Each row is a point. Any point is a mix of the corners, with weights that add up to 1. It lies inside the corners' shape when no weight is negative. Say inside or outside, and name the corners with a negative weight.

Corners:
(1): [-0.34 -0.98]
(2): [0.20 0.54]
(3): [-0.44  0.22]
Points:
[-0.08 -0.58] => outside (3)
[-0.28 -0.41] => inside
[-0.08  0.55] => outside (1)
[-0.46 -0.23] => outside (2)
[-0.41  0.14] => inside
[ 0.09 -0.06] => outside (3)

Corners:
(1): [-0.12  0.61  0.23 -0.67  0.15 -0.13 -0.57  0.12]
(2): [ 0.05 -0.53  0.29 -0.08 -0.48 -0.31  0.66  0.57]
(3): [ 0.31 -0.79 -0.30 -0.78 -0.17 -0.42  0.51  0.30]
(4): [-0.60  0.65 -0.05 -0.05  0.28  0.46 -0.90  0.16]
(5): [ 0.29  0.26 -0.77 -0.26  0.49  0.29  0.71 -0.14]
(6): [ 0.08 -0.16  0.56  0.14 -0.79 -0.13 -0.10 -0.09]
(7): [-0.28 -0.47 -0.21 -0.47 -0.37 -0.68  0.58  0.30]
(8): [-0.51  0.61  0.88  0.37  0.11  0.72 -0.34 -0.77]
(9): [ 0.45 -0.07 -0.53 -0.53  0.71 -0.45  0.24 -0.09]
Points:
[-0.25  0.33  0.67  0.18 -0.16  0.08 -0.38 -0.34] => outside (3, 5)
[ 0.28 -0.17  0.24 -0.28 -0.15 -0.09  0.34  0.06] => outside (4, 7)
[ 0.00  0.09 -0.36 -0.28  0.16  0.02  0.34  0.02] => inside
[ 0.11  0.09 -0.26 -0.41  0.17  0.01  0.25  0.02] => inside

Corners:
(1): [ 0.12 -0.45 -0.09  0.07  0.05 -0.23 -0.10 -1.32  0.49 -0.01  0.18 -0.17]
(2): [-0.49  0.64 -0.04 -0.25  0.57  0.08 -0.46 -0.55  0.02 -0.70 -0.20  0.21]
(3): [ 0.22 -0.09  0.45 -0.41  0.74 -0.62 -0.48  0.80  1.36  0.32 -0.33 -0.14]
(4): [-1.26 -0.26 -0.08 -0.91  0.60 -0.75  0.09 -0.09 -0.72 -0.16 -0.24  0.12]
(5): [-0.08 -0.23 -0.59  0.18 -0.25 -0.15 -0.61  0.39  0.15  0.09 -0.21 -0.39]
(6): [ 0.26 -0.24  0.44  0.17  0.27 -0.34  0.31  0.90  0.44 -0.43  0.25  0.63]
(7): [ 0.30  0.03  0.10  0.42 -0.39  0.23  1.06  1.05  0.14 -0.54  0.09 -0.39]
(8): [-0.06  0.07 -0.57  0.15  0.27 -0.69  0.43 -0.21 -0.72 -0.30  0.41 -0.24]
(9): [-0.36  0.02 -0.02 -1.11 -0.36 -0.10  0.41 -0.59 -0.08 -0.69  0.20  0.04]
(10): [-0.43  0.24 -0.27  0.05 -0.57 -0.35  0.73 -0.29 -1.67 -0.50 -0.30  0.03]
(11): [ 0.90 -0.57 -0.03  0.00  0.40  0.56 -0.38 -0.48  0.73  0.28  0.23 -0.13]
(12): [ 0.10  0.81 -0.20  0.69  0.64 -0.21 -0.11  0.50  0.50  0.29  0.02  0.49]
(13): [ 0.01 -0.32  0.59 -0.18 -0.24  0.20 -0.15  0.48 -0.81 -0.36  0.50 -0.23]
Points:
[ 0.09 -0.09  0.11  0.02  0.39 -0.17 -0.18  0.29  0.26 -0.08  0.12 -0.03] => outside (9, 10)
[ 0.25 -0.18  0.03  0.00 -0.08 -0.01  0.12 -0.13  0.00 -0.35  0.23 -0.17] => outside (4, 12)
[ 0.25 -0.42  0.10 -0.16  0.07 -0.17  0.36  0.05 -0.15 -0.20  0.29 -0.15] => outside (2, 5, 12)
[-0.03  0.12 -0.14  0.04  0.23 -0.27  0.17  0.07  0.19 -0.18  0.00  0.11] => outside (13)
[ 0.07 -0.16  0.05 -0.16  0.35 -0.46 -0.13  0.16  0.24  0.03  0.07  0.00] => outside (2, 7)
[-0.02 -0.11  0.10 -0.12  0.08 -0.07 -0.04 -0.17  0.23 -0.22  0.02  0.04] => outside (8)
